Rows are points. The points of each table are mixes of a few directions, plus a little noise. How many directions does each table use, and how many do they share? Where both have some left over, give the other angles between the two spaces (their principal angles), to ten degrees, smallest first.
In the rows, zero is written as 128.

First, 7 rows:
[[125 130 127]
 [ 98 151 108]
 [181  89 159]
 [123 131 126]
 [ 61 177  88]
 [230  52 189]
 [ 79 165  99]]
Second:
[[139 159 231]
 [159 165 128]
 [116 102  60]
 [ 98  87  94]]
Directions: first 1, second 2, shared 0; angles 70

First, 8 rows:
[[ 73 118  43  78 115 116 108 130]
 [160 170 149 123 143 105 175 111]
 [ 69 128 117  67 114  82 152 116]
 [155 218  54  70 163  62 226  87]
 [199 154 119 167 155 154 136 127]
 [155  96 106 177 128 187  65 153]
 [121  82 207 164 108 157  94 144]
 [100  53 223 173  97 170  68 159]]
Second, 7 rows:
[[141 148 184 124 128 150 151 131]
 [140 204  41  57 149 146 168 120]
 [ 96  58  45 163 122  71  63 123]
 [117  88 154 164 117 115 101 129]
 [154 227  92  48 150 173 198 125]
 [144 126 240 151 122 151 145 139]
 [105  50 139 189 113  88  71 131]]
Directions: first 3, second 2, shared 1; angles 50

First, 10 rows:
[[103 111 152 109 133 130 132 148 119 126 110 154]
 [137 150  77  99  39 169 249 177 151 137  78 109]
 [105 117 125 103  57 118 110 155  91  94 118 144]
 [154 124 146 136 187  84  87 116 125 161 120 167]
 [156 135  82 158 116 225 162  98 119 122 186 101]
 [137 137 101 102 109  59  76 135 145 124  90 136]
 [139 139 145 148 214  93 105  92 176 153 130 104]
 [121 130 183 140 115  70 130 146 103 140 118 139]
 [105 110 148 131 160 142 100 119 118 117 147 138]
 [120 128 120 154 148 191 132  94 131 110 185  88]]
Second (8 x 12):
[[153 143 148 167 143 146 133 120 131 139 139 182]
 [163 139 148 137 138 150 160  77 105 133 119 133]
 [ 57  58  36 102 126  15  59 155 216 130 124  31]
 [131 149 131 157 156 170 151 146 112 101  95 139]
 [164 104 150  57 100 131 113  97  90 157 158  89]
 [139 149 118 138 133 136 106 159 118 126 148 122]
 [113 167 143 136  99 127 161 114 110 117 141 144]
 [107 114 151 132 129 149 142 155 141 119 101 183]]
Directions: first 6, second 6, shared 1; angles 30, 40, 60, 70, 90

First:
[[174 156 180  79  51 143 118 116 167 107 114  95 213 115  90 140 100 158
  198  56]
 [104 116 111 138 163 119 131 134 116 144 133 135  87 137 147 122 132 105
   89 153]
 [172 147 163 106  62 141 125 119 148  94 121 116 194 114  95 137 117 165
  200  88]
 [122 125 108 162 136 132 129 127 116 124 128 145 128 123 127 129 147 148
  125 145]
 [103 147 100 182 136 147 107 115 144 161 103 127 184 117 109 142 158 190
   98  91]
 [158 120 130 141 105 127 143 131 107  81 142 154 125 118 122 126 136 140
  181 164]
 [126 120 144  87 136 116 132 135 131 134 136 114  93 140 143 120 105  81
  115 131]
 [121 108 159  43 155 100 139 144 129 141 145 101  45 157 165 110  80  22
   97 142]
 [158 108 162  67 116 107 150 143 111  88 154 130  69 138 146 113  95  61
  166 167]
 [ 67 147  72 207 177 147  98 114 144 201  94 124 170 123 121 143 170 191
   39  89]
 [102 113  78 198 170 127 134 130  96 131 133 166  99 125 140 126 166 149
   98 180]]
Second:
[[167  91 178  30 122  91 165 154 100  73 173 130  18 150 165 102  74   7
  173 196]
 [118 135 113 155 133 136 121 123 130 139 120 131 148 123 121 134 143 156
  116 119]
 [138 108 136 106 135 112 146 139 106 103 149 140  73 136 148 116 116  83
  141 172]
 [ 91 149  73 228 147 155 104 110 135 168  98 142 197 110 105 146 183 225
   86  99]
 [134 122 135 114 127 123 134 132 123 120 135 129 111 132 135 124 121 110
  134 140]
 [128 111 119 135 144 118 141 136 104 113 143 147  86 131 143 121 132 107
  129 172]
 [132 144 144 110 109 136 116 122 152 142 114 106 167 125 114 135 118 142
  131  83]
 [117 164 127 147 107 154  98 109 171 168  92  98 223 116  95 147 138 195
  114  43]]
Directions: first 3, second 2, shared 2

First (9 x 32):
[[133 135  90 116 145 149 107 121 146 122 138 106 125 123 136 125 130 130
  102  94 119 158 115  96 126 179 140 107 122 136 131 133]
 [150 159  80  99 143 153 125  95 166 130 125 118 119 124 168  91 129  92
   98  96 110 177 121  85 124 180 143 130 134 149 121 150]
 [108  99 156 152 120 114 122 158  95 122 133 133 133 129  92 169 123 170
  146 144 142  85 130 160 133 101 119 112 122 110 133 110]
 [118 112 158 144 109 111 153 142  96 130 106 170 120 133 116 155 103 148
  158 169 141  65 144 174 139  78 117 131 140 114 116 124]
 [132 135 125 122 133 130 121 121 141 129 137 111 135 127 132 112 142 113
  120 117 123 155 124 112 122 138 130 136 123 133 135 128]
 [ 98  94 249 172 108  65 122 170  94 139 169  89 187 138  56 126 196 126
  178 171 153 128 133 172 108  19  97 181 100 105 171  78]
 [125 127  95 123 153 148  83 131 149 118 162  73 139 121 118 127 153 139
   94  75 119 183 104  83 118 192 141 101 107 135 147 120]
 [154 165 115 101 133 133 142  90 168 140 124 120 131 130 168  65 146  62
  117 119 112 185 130  96 118 138 133 168 136 149 126 147]
 [133 126  84 123 110 148 177 121  96 122  57 234  65 127 164 181  28 169
  141 165 132  14 151 175 164 127 133  87 170 121  72 161]]
Second (9 x 32):
[[154 146 114  96 119 133 121  95  94 147  81 165  69 106 153 139 131 107
  144 135 133 120 130 135 125 154 156 120 129  90 108 204]
 [100  93 161 160 128 104 109 167 116 125 170  84 176 138  76 153 144 146
  137 110 127 126 140 141 126  96 116 128 123 108 155  73]
 [103 106 109 152 136 123 134 156 162 114 173  87 189 154 108 135 100 133
  108  83 102 129 155 121 144 117 113 127 155 138 142  47]
 [139 136 134 119 117 133 142 118 101 133  86 181  84 117 144 140 115 142
  145 167 146  89 122 151 130 122 133 121 125 124 105 171]
 [102 102 127 147 142 113  95 158 157 123 202  32 208 148  83 128 152 108
  109  53  98 182 153 102 126 128 124 138 136 111 167  47]
 [113 126 125 147 141 132 134 142 178 111 170  88 179 147 121 100 128 131
  102 109 117 158 121 104 130 123 108 138 129 173 145  68]
 [144 148 132 121 121 141 155 111 122 125  87 189  85 119 159 117 113 144
  134 185 149  99 105 142 128 125 123 124 120 159 106 169]
 [128 130 155 131 135 120 107 132 134 129 151  94 143 125 112 105 176 123
  126 129 136 171 106 112 110 127 124 141  99 136 150 124]
 [171 167  97  82 111 152 155  74  91 146  32 233  21  99 194 132  94 117
  146 178 143  81 121 146 133 161 157 113 136 116  74 246]]
Directions: first 3, second 4, shared 2; angles 70
